Every row gives one point. Each copy is the shape, with its points in the same order, stretched, turned, moved and blurred by noise. Is it also mirrored, or only turned?

Shape (9 x 3)
0: -1.4 -3.2  0.7
1:  5.4  2.6 -0.8
2:  2.4 -3.3  1.3
3:  2.1  4.3 -0.4
4:  3.9 -1.8  7.5
5: -5.3 -1.0  1.1
6: -4.4 -0.6  3.3
7:  1.2  0.1  3.0
8: -8.8 -2.4  6.1
Copy 1 (9 x 3)
0:  0.9  0.1 -3.5
1:  0.6  2.7  5.7
2:  2.7  0.6  0.3
3: -1.4  1.2  4.1
4:  5.3 -3.4  4.2
5: -2.8 -1.7 -5.1
6: -1.7 -3.2 -3.2
7:  1.2 -1.7  1.3
8: -1.5 -5.9 -7.5
Copy 1 is: only turned
Copy 2 (9 x 3)
0:  4.9 -0.5  2.6
1: -5.4 -2.4  3.5
2:  2.0 -0.8  5.8
3: -5.3 -1.1 -0.3
4: -1.6  6.2  6.2
5:  5.7  1.5 -2.4
6:  5.0  3.6 -2.2
7: -0.1  2.6  1.9
8: 10.4  6.9 -4.1
Copy 2 is: mirrored
Copy 3 (9 x 3)
0:  -2.9   2.6  -0.1
1:   8.2  -2.3  -2.4
2:   1.7   3.6  -0.6
3:   5.5  -4.8   1.0
4:   4.7   5.2   7.5
5:  -6.3  -0.4   3.0
6:  -4.1   0.6   6.0
7:   3.1   1.1   3.5
8: -10.0   3.2  10.7
Copy 3 is: mirrored
Copy 4 (9 x 3)
0:  2.4 -0.2 -0.7
1: -5.2  5.3  3.0
2: -0.4 -0.5  2.2
3: -2.0  7.4  1.2
4:  3.3  1.2  8.5
5:  6.0  2.7 -3.1
6:  7.3  3.0 -0.6
7:  2.0  3.2  2.8
8: 13.2  1.5 -1.4
Copy 4 is: mirrored

Shape (9 x 6)
0:   2.0  -1.4  -0.1   5.8  -0.3   1.1
1:  -0.1   7.0  -0.9   0.4  -1.5   1.5
2:   0.0   1.4  -5.6   0.0   1.6  -2.9
3:  -7.0  -7.7   7.1  -7.1  -2.4  -3.4
4:  -1.9 -10.3  -4.1  -2.1   0.9   2.6
5:  -1.5  -4.4  -1.8  -5.2   5.4  -1.6
6:   3.5  -6.3   8.0   2.4  -5.7  -2.6
7:  -2.4   7.7   6.0  -0.9   2.4   6.3
8:   2.6   0.2  -4.3  -5.9  -0.4   1.3
Copy 1 (9 x 6)
0:  -2.7   0.0   1.9   2.5   3.2   3.0
1:  -5.8   0.6   0.1   4.3   0.5  -4.2
2:   2.9   0.7  -0.5   3.3   3.4  -6.1
3:   4.5   0.4   2.9  -2.3 -10.7   3.6
4:   5.8  -2.9   7.6  -0.8  -0.3   0.9
5:   6.6  -3.7   0.8  -1.8  -1.3  -4.9
6:  -1.7   5.9   0.6  -3.1  -0.6   7.9
7:  -9.3  -6.0   0.1   1.7  -4.6  -1.2
8:   1.4   0.4   2.8  -1.7   1.8  -8.1
Copy 1 is: mirrored
Copy 2 (9 x 6)
0:   7.3   2.9   0.9  -0.2   0.0  -0.9
1:   3.4  -0.3  -4.2  -3.0  -2.7  -0.6
2:   0.5   0.8  -6.4   3.9  -1.4  -3.3
3:  -7.4 -12.1   5.0   0.1   0.9  -0.9
4:   1.9  -0.3   1.8   6.5  -4.4  -6.0
5:  -4.8  -1.7  -0.6   4.9  -3.8  -1.8
6:   1.4  -1.7   9.3  -5.6   5.8  -0.6
7:   3.0  -3.3   1.2  -6.5  -6.7   5.6
8:  -2.0   1.2  -2.2   0.1  -4.6  -5.7
Copy 2 is: mirrored

Shape (13 x 9)
0:  0.5 -3.8 -2.6  3.3 -0.9  2.6 -9.1 -0.7  3.1
1: -5.5  4.6  1.4  0.2 -3.2 -6.2 -5.2 -2.7 -1.2
2: -0.9 -7.0 -8.1 -5.3  1.0 -5.2  0.9 -2.4 -3.0
3:  6.0  3.0 -0.1 -2.3 -4.0  7.1  1.1 -1.4  2.8
4: -3.1  8.2  4.0  4.9 -6.8  3.7 -2.9  4.1  2.7
5: -2.1 -0.1 -4.9  5.4 -0.7  4.1  5.1  1.9  3.8
6:  2.2 -5.4  2.9 -3.3  5.6 -1.2 -1.1 -2.2  0.2
7: -0.8 -0.4  0.3 -0.9  5.9 -4.7 -1.2  0.9 -0.6
8:  2.7  2.6 -4.8  5.9  6.4 -0.3 -0.5  0.3 -3.2
9: -7.3 -1.1  1.9 -3.4 -0.6  2.5  0.3  2.0 -4.8
10:  3.3  2.6 -1.3  8.5 -7.8 -0.8  0.1 -2.1 -1.2
11: -0.6 -4.2 -0.4 -7.6 -0.4 -2.4 -1.2  3.2 -2.2
12:  2.5 -5.5 -2.8 -2.4  5.7  4.7 -2.5 -4.2  2.9
Copy 1 (13 x 9)
0: -0.1  0.4  3.5 -3.6 -3.2 -5.8  0.4  6.2  0.6
1:  1.4  5.4 -5.1  0.7 -1.1 -0.4  1.8  1.6  7.2
2: -5.6  1.7  3.0  2.3  0.9  1.4  6.3  4.7 -5.0
3: -3.3 -4.5  6.7 -5.4 -1.0 -0.7 -2.7  1.6  3.4
4:  7.0  0.9 -0.5 -5.1  2.6 -1.8  0.5 -1.4  9.4
5:  2.8  0.0  6.3 -1.5  0.8 -1.9  2.8 -3.7 -2.3
6: -2.6 -4.0 -2.5 -1.7 -2.1  0.7 -1.2  5.1 -4.9
7: -1.2 -0.9 -5.2 -0.4 -0.3 -1.6  1.4  1.3 -4.1
8: -2.5  2.4 -0.6 -3.6  0.6 -5.7  0.0 -0.1 -6.7
9:  1.7  0.9 -1.2  2.4  5.6  6.5 -1.3  4.3 -0.4
10:  2.6  3.6  3.0 -8.8 -4.4  0.8  2.7 -1.5  4.4
11: -2.0 -2.6 -1.5  0.4  4.1  3.2  6.1  7.3 -1.8
12: -4.6 -3.4  5.8  0.1 -3.1 -2.1 -5.6  5.7 -5.3
Copy 1 is: mirrored
Copy 2 (13 x 9)
0:   4.9  -2.1   8.3   6.1  -2.2   3.9   3.0  -4.7   6.0
1:   1.6   5.2   4.8   5.5   3.1  -2.3  -2.6 -10.8   6.5
2:  -1.0   4.7  -0.2   0.5  -5.5  10.7  -4.5  -5.7  -6.7
3:   6.2 -10.1  -2.5   2.5  -3.7   0.5  -1.7   4.3   4.9
4:   9.2  -6.2  -2.8   1.3   5.0  -9.4   1.9  -6.4  12.5
5:   5.1  -4.4  -2.0  -3.2  -4.2  -4.5   2.4  -3.9   0.7
6:  -5.9   0.5   5.9  -1.5  -1.1   7.2  -0.1   1.3  -6.9
7:  -1.9   3.4   5.5  -0.6   2.0   0.7  -2.6  -3.7  -6.0
8:   4.0   0.1   2.5   4.9   0.7  -5.0   0.2  -4.5  -3.8
9:   3.4   5.7  -8.1  -4.3   3.9   5.2   2.8  -3.9   1.0
10:   1.9  -5.3  -1.0   8.0  -2.5  -7.0   6.6  -8.8   7.3
11:   0.2   0.5  -2.5  -2.6   0.8   9.7  -2.7  -1.8  -3.1
12:   0.8  -0.7   6.5   1.4  -6.5   8.4  -0.6   4.4  -3.4
Copy 2 is: only turned
